Rows are points. The ring and each string are closed loops that go straight from each point to the next, and from the last back to the first. Before rounding, they use only three directions, however many columns there are. How many times does the string pass through the ring? Passing back the other way cancels.

Ring:
[[52,-4,13,-33],
[-16,53,12,-29],
[-92,39,31,-36],
[-97,-37,59,-48],
[-9,-87,79,-55],
[50,-73,55,-48]]
String:
[[72,32,-20,-24],
[44,70,-14,-22],
[-4,49,-24,-23],
[-18,9,-7,-30],
[-8,13,31,-36],
[-11,-15,22,-38],
[40,-16,-43,-25]]
Times through: 0
String:
[[-24,-12,27,-38],
[-18,25,50,-39],
[2,58,55,-36],
[-8,6,51,-41],
[7,-6,-3,-32],
[26,23,-24,-25],
[14,72,-30,-19],
[-24,45,-42,-20]]
Times through: 0

Ring (7 x 9):
[[79,-33,30,10,-7,41,-29,9,19],
[83,32,37,8,-20,25,-17,-7,31],
[4,56,22,-2,-17,-10,10,-13,18],
[-48,29,16,-8,-7,-16,21,-4,1],
[-75,-44,2,-9,10,-6,13,14,-18],
[-28,-81,-4,-2,13,14,-11,20,-12],
[32,-73,9,5,6,32,-27,17,3]]
String:
[[61,62,-16,3,-23,-20,-18,-29,38],
[44,61,-19,1,-21,-25,-13,-29,34],
[21,77,1,-2,-22,-24,3,-26,29],
[5,38,-10,-2,-13,-21,-2,-17,19],
[-5,0,29,-1,-5,11,4,5,5],
[-41,26,51,-6,-8,5,27,6,-2],
[-61,44,51,-9,-9,-5,37,3,-4],
[-45,63,10,-9,-14,-30,25,-15,9],
[-7,63,-24,-5,-17,-40,3,-27,22],
[16,24,-18,-1,-11,-19,-10,-16,20],
[12,10,20,0,-9,6,-2,-1,12],
[24,37,69,2,-16,27,12,4,14],
[75,89,67,6,-31,20,4,-14,36],
[83,78,21,6,-29,0,-12,-25,42],
[76,69,-2,5,-26,-11,-18,-28,41]]
Times through: 2
String, 8 rows:
[[103,70,3,9,-28,-2,-26,-29,47],
[65,101,45,4,-32,2,4,-23,39],
[28,72,57,1,-23,9,14,-9,23],
[24,28,46,2,-14,18,4,0,15],
[30,7,29,2,-10,16,-6,1,15],
[82,15,76,9,-17,51,-10,8,24],
[112,11,71,13,-19,57,-22,6,31],
[121,36,23,12,-24,24,-33,-15,43]]
Times through: 0

Ring, 8 rows:
[[45,40,55,-20,23,2,-28,-12,8,30,-36,-5,6,53],
[15,53,64,24,27,-6,-55,-28,-3,12,-40,3,10,24],
[-39,38,24,64,10,-9,-43,-33,-7,-18,-12,15,12,-22],
[-76,12,-20,75,-10,-10,-13,-30,-7,-37,18,22,10,-48],
[-91,-29,-59,44,-28,-13,36,-17,-4,-40,48,21,2,-45],
[-56,-37,-51,-3,-26,-10,54,-5,3,-17,42,11,-3,-8],
[-17,-24,-29,-27,-16,-4,47,1,9,3,25,3,-2,21],
[33,14,21,-36,7,4,8,-1,13,26,-13,-5,2,51]]
String, 25 rows:
[[64,49,25,-20,12,27,-14,6,29,32,-27,-7,12,49],
[17,29,-14,7,-5,23,5,3,25,7,1,3,12,13],
[4,11,19,-12,6,-6,1,-11,4,12,-7,1,2,30],
[13,-1,48,-42,16,-23,1,-16,-8,25,-18,-4,-5,57],
[47,-2,44,-75,15,-12,17,-2,5,42,-21,-12,-6,83],
[6,-7,53,-45,18,-31,1,-20,-14,24,-19,-4,-8,59],
[-6,7,11,-5,2,-6,4,-12,3,6,-2,4,2,22],
[19,24,-23,-1,-9,26,15,7,29,8,6,2,11,15],
[44,37,-21,-8,-7,39,12,15,39,18,-1,-2,14,25],
[-3,18,3,8,0,4,-1,-10,9,3,-2,5,7,13],
[4,27,-5,15,-2,14,-3,-5,17,3,-1,5,11,8],
[30,49,0,18,2,29,-16,0,28,10,-12,2,16,13],
[1,24,35,6,13,-8,-21,-20,-1,9,-18,3,5,24],
[-2,20,65,-3,25,-27,-32,-31,-16,14,-30,2,0,36],
[20,50,100,8,41,-24,-68,-38,-17,22,-55,0,5,44],
[33,83,112,37,48,-11,-99,-41,-11,21,-71,1,13,34],
[4,49,104,21,42,-32,-75,-46,-24,15,-55,3,4,34],
[-17,17,67,7,25,-34,-37,-37,-22,7,-28,5,-1,28],
[-19,18,18,20,6,-8,-15,-21,-2,-3,-6,8,6,6],
[-7,40,-10,43,-3,19,-17,-9,18,-8,-1,10,16,-13],
[-12,20,39,12,14,-16,-24,-26,-8,4,-17,6,4,18],
[10,32,99,-7,39,-35,-54,-39,-24,23,-49,-1,-1,50],
[-7,14,55,-3,20,-26,-24,-29,-15,11,-23,3,-1,33],
[5,34,-2,22,0,16,-10,-7,17,2,-5,6,12,5],
[48,52,23,-1,11,24,-22,-1,25,23,-25,-3,14,34]]
Times through: 0
String (28 x 14):
[[41,-5,41,-72,14,-13,19,-3,4,39,-17,-11,-6,79],
[5,-5,39,-37,13,-23,6,-16,-8,20,-13,-2,-5,50],
[-11,10,-3,6,-3,1,6,-10,7,0,4,6,5,11],
[31,19,-18,-20,-7,25,22,11,30,17,3,-2,9,30],
[78,22,22,-69,9,20,17,15,29,47,-21,-14,3,80],
[59,16,71,-68,27,-13,-7,-8,1,48,-38,-13,-4,89],
[-3,8,40,-13,14,-20,-10,-21,-8,13,-15,2,-1,35],
[-1,24,-7,16,-3,12,-1,-6,15,0,1,6,10,5],
[19,40,1,16,1,22,-12,-3,22,8,-9,3,14,12],
[-11,13,35,2,12,-18,-15,-23,-8,6,-14,4,1,24],
[21,34,98,-14,39,-30,-52,-35,-19,27,-50,-3,0,57],
[53,77,121,8,51,-12,-90,-36,-9,35,-75,-4,10,57],
[36,84,51,47,25,21,-69,-19,16,12,-44,4,21,12],
[1,47,17,39,8,11,-33,-16,11,-1,-16,8,15,-1],
[-16,20,21,20,7,-9,-17,-21,-2,-2,-9,7,6,8],
[-9,27,92,7,36,-40,-54,-44,-28,13,-42,3,-1,37],
[12,61,107,28,44,-25,-84,-45,-20,16,-60,3,7,33],
[24,76,66,46,30,7,-74,-28,4,10,-47,5,17,14],
[7,51,6,41,4,20,-29,-11,18,-1,-13,8,17,-4],
[-1,29,37,14,15,-8,-27,-22,-2,7,-20,5,6,19],
[6,22,83,-12,32,-33,-40,-34,-21,20,-39,0,-2,48],
[67,61,119,-28,50,-15,-68,-27,-7,47,-72,-10,4,81],
[79,66,72,-23,32,15,-45,-7,18,43,-53,-10,11,67],
[14,34,-12,16,-4,24,-2,0,25,4,-1,4,14,7],
[-3,14,15,1,5,-4,-4,-14,3,6,-6,4,4,20],
[6,18,2,0,0,7,3,-6,13,7,-2,3,7,19],
[36,28,-25,-11,-9,34,18,14,36,15,4,-1,12,24],
[65,16,-1,-60,-1,26,29,19,34,39,-7,-11,5,65]]
Times through: 1
